Every row gives one point. Each copy is the shape, with its points in the same order, stretched, turned, moved and blurred by noise. Is it also mirrored, or only turned?

Shape (6 x 3)
[[  5 -17  -1]
 [-40  12 -69]
 [  8 -30  25]
 [ 31  -3  30]
 [-13   2  15]
 [ 38  -5  16]]
Copy 1 (6 x 3)
[[  6  30 -28]
 [ 91 -43  19]
 [-29  37 -39]
 [-34  68 -11]
 [-19  14   7]
 [-15  67 -22]]
Copy 1 is: mirrored
Copy 2 (6 x 3)
[[ 28  -8 -31]
 [  8  19 -95]
 [ 34 -20  -5]
 [  8   4  12]
 [ -5 -12 -16]
 [ 24  20  17]]
Copy 2 is: only turned
Copy 3 (6 x 3)
[[ -1   5  10]
 [ 10 -42 -79]
 [-18  15  36]
 [ 19   3  52]
 [-13 -19  25]
 [ 28   7  43]]
Copy 3 is: mirrored

Shape (10 x 4)
[[ 27 -51 -15   6]
 [-30 -49  67  51]
 [-11 -44 -30  29]
 [ 11 -20  42  53]
 [ 16  42  -1 -54]
 [ 15  12  45   3]
 [ -3  22  72  53]
 [ 25  20  67 -23]
 [-12  -7 -11  13]
 [ 34 -29 -49 -38]]
Copy 1 (10 x 4)
[[ -7  19 -65  -1]
 [  9 -95  -2  45]
 [ 22   1 -60 -16]
 [ 21 -32   5  57]
 [-35  58  43 -20]
 [ -2  -4  40  39]
 [ 31 -53  68  65]
 [-29   1  56  48]
 [  5   2   0 -17]
 [-28  70 -61 -30]]
Copy 1 is: mirrored
Copy 2 (10 x 4)
[[ 70 -10  11  33]
 [ 84  47  18 -18]
 [ 51   5  62  30]
 [ 75  39   1  17]
 [-51 -16 -60 -11]
 [ 13  24 -40  -5]
 [ 30  66 -32 -10]
 [  6  13 -78 -24]
 [ 17  10  25   8]
 [ 22 -47   5  37]]
Copy 2 is: only turned
Copy 3 (10 x 4)
[[ -8  27  -6 -47]
 [-37 -27 -31  -7]
 [-17   4  17 -46]
 [  3 -22 -19 -20]
 [ 21  53  20  23]
 [ 10  10 -13  12]
 [ 14 -34 -18  19]
 [ 15  28 -26  33]
 [ -7   8  22 -16]
 [  3  60  18 -41]]
Copy 3 is: mirrored

Shape (12 x 6)
[[-21 -10  20 -13  19 -15]
 [-32  -8 -13 -11  13  -5]
 [ 48 -15  25   0 -30  26]
 [-14  36  10 -25  15  10]
 [  6 -11  19  -4 -50  19]
 [-10   0  16 -11 -39   6]
 [ 37  -6 -50  32  36 -63]
 [ 28   2 -25  26  24 -56]
 [ -9  27   9   5   4   0]
 [-14  24  14   5  20 -23]
 [  4   2  -1   6  -3  17]
 [ -7  13   1  33  27 -10]]
Copy 1 (12 x 6)
[[ 15 -34  10  -5   9 -18]
 [  7 -15 -18 -12   7 -46]
 [-39  20  21  27  19  53]
 [ -6 -30  23  19 -10 -51]
 [-17  18  -8  52  18  11]
 [ -6   9  -8  52   8  -5]
 [ 22  43  12 -86 -54  29]
 [ 26  25  22 -54 -49  21]
 [ 11   4  30  16  -7 -40]
 [ 31  -9  31   1 -14 -31]
 [-15  20  14   6  11 -20]
 [ 28  23  33 -15   3 -34]]
Copy 1 is: only turned
Copy 2 (12 x 6)
[[  4  37   0  13 -14  -3]
 [ -2  25  18   0 -20 -21]
 [ 24 -20 -50  14  47   5]
 [ -8  21 -18 -15 -29  12]
 [ 39 -21 -34  10  17 -18]
 [ 36  -6 -21   5   0 -12]
 [ -6   8  95  22  27  22]
 [  5   8  68  19  15  23]
 [ -1   0  -4   7 -22   5]
 [ -2  17  10  13 -27  16]
 [ -3  -8 -12  10   1  -9]
 [-20   2  15  27 -20   2]]
Copy 2 is: mirrored
Copy 3 (12 x 6)
[[ 20  19   7 -16   6  15]
 [  2  -2   5  -5  -8  25]
 [ 17  67 -22 -15 -26 -48]
 [ -7  34  -7  27  28  24]
 [ -1  73 -15 -31 -26 -23]
 [ -3  60  -8 -22 -15  -4]
 [  2 -94  49  11  18 -34]
 [  8 -55  36   1  32 -30]
 [ -4  23 -15   9  42   3]
 [ 13   9   4   2  49   2]
 [ -3  24 -19   1  -1  -7]
 [  7 -14 -19   4  45  -6]]
Copy 3 is: mirrored

Shape (12 x 6)
[[-15   0  -9 -31 -34  34]
 [-12   6  49  19 -12  22]
 [ 13  -3  -4  27 -17   1]
 [-30   7 -26 -22  20  37]
 [-16 -37 -39 -13   5  12]
 [ 35  34   3  60  38 -29]
 [ 95  28  39  20  45  22]
 [-18 -18 -22  84 -32 -10]
 [-65  26  -8  12  52 -12]
 [ -6  -7 -13  20 -27 -22]
 [ 16 -84  44  19 -22  34]
 [-11  -2  -4  18   9 -14]]
Copy 1 (12 x 6)
[[-30  21 -58  33 -14 -19]
 [ -3  16 -20  -1 -55 -19]
 [ -2  -7 -12   5 -10  -2]
 [ -6  34 -20  36   2 -39]
 [-38  36 -26   7  14 -49]
 [ 61 -22  72  -2  20  24]
 [ 67  24  12 -15   3  39]
 [ -4 -57 -14  -4  -8 -20]
 [  4  24  68  22  -4 -54]
 [-19 -13  -1   6   0  -3]
 [-63  43 -87 -59 -60 -57]
 [ -7   8  19   1  -5 -23]]
Copy 1 is: mirrored
Copy 2 (12 x 6)
[[-16 -23 -24   5  26 -54]
 [-11   1 -10  28 -66 -29]
 [-32 -18  26  20 -18   1]
 [ 16  -4 -13 -17  37 -26]
 [ -9 -22  -5   7  52  15]
 [-23   2  79 -18 -62  24]
 [ 15 -53  87 -12 -74  -1]
 [-55  27  42  60 -31  24]
 [  2  45 -12 -42 -11  -4]
 [-46  -9  12  10   1   2]
 [-13 -42 -11  88 -35  36]
 [-27  -2  12  -4 -15   7]]
Copy 2 is: only turned

Shape (11 x 8)
[[  6  -5  12 -30  16  17  24   9]
 [  1 -11   5   7 -21  13  -1 -32]
 [ 24   2  -1 -19  19  11  14   2]
 [  6 -19  15  28 -50  15  14   9]
 [  8  23  -3  24 -34 -15  19   5]
 [-13  48  11  33  17  -5 -66   8]
 [-23  12  -7  20  19   5  27   5]
 [ -6 -22   6   8  16 -16 -95   8]
 [ 20 -19   7  25  14   8  21  -5]
 [  5 -16 -25  27 -10  19 -24   5]
 [  1  11   3  28  12  26   2   9]]
Copy 1 (11 x 8)
[[  3  37 -29 -22   5 -41  -7   1]
 [ 16 -11 -21 -19  15  -7  36 -18]
 [-16  26 -36 -11  15 -23  -3  15]
 [ 19 -49 -21 -27  -8   5 -10 -27]
 [ -1 -50   2 -22   0   3  -3  14]
 [-23  34  37 -52 -14  57  36 -20]
 [-12  -3  -3 -38 -21 -53   9  -3]
 [ -4  63  18   2 -33  82  14 -44]
 [-23   0 -21 -17  -3 -34  -6 -18]
 [ -7   1 -27 -19 -31  29  27 -11]
 [-27   7  -9 -43 -10 -14   6 -13]]
Copy 1 is: only turned
Copy 2 (11 x 8)
[[ 22 -56 -21 -10   1 -15 -10 -25]
 [-11   5  13  39 -10   8  -1  10]
 [  7 -40 -26  -6   5 -10  -4  -4]
 [ -6  33 -24  51 -33  14 -31 -37]
 [ 24  49 -38  34 -23  20  30 -12]
 [-57  58  21 -43 -36  -9  42  72]
 [ -5   4 -21  14 -16 -17  46 -34]
 [-93  30  47 -30  32 -59 -17  70]
 [-24 -10 -27  49 -22 -33 -10 -16]
 [-69  29  -8  13  13   4  -7 -13]
 [-36   8 -21   4 -37  -1   8 -11]]
Copy 2 is: only turned
Copy 3 (11 x 8)
[[ 17 -15 -30  -8 -11 -11   8 -38]
 [ 20   3  -7 -14 -12  14  27  18]
 [  2 -15 -36   2  -5  -3   4 -22]
 [ 50   9  20 -35 -25 -17  38  38]
 [ 21  17  35  13  -8 -15  12  36]
 [-40  27  29  30  46  10  21  -6]
 [-13 -11   8   4 -30   1   9 -25]
 [-11  39   6 -42  67  23  -1   0]
 [-11   1 -32 -33 -34 -17  15  -7]
 [ -5 -16   4 -26   7   1  21  26]
 [-28  -8  -6  -2 -12 -13  31 -10]]
Copy 3 is: mirrored
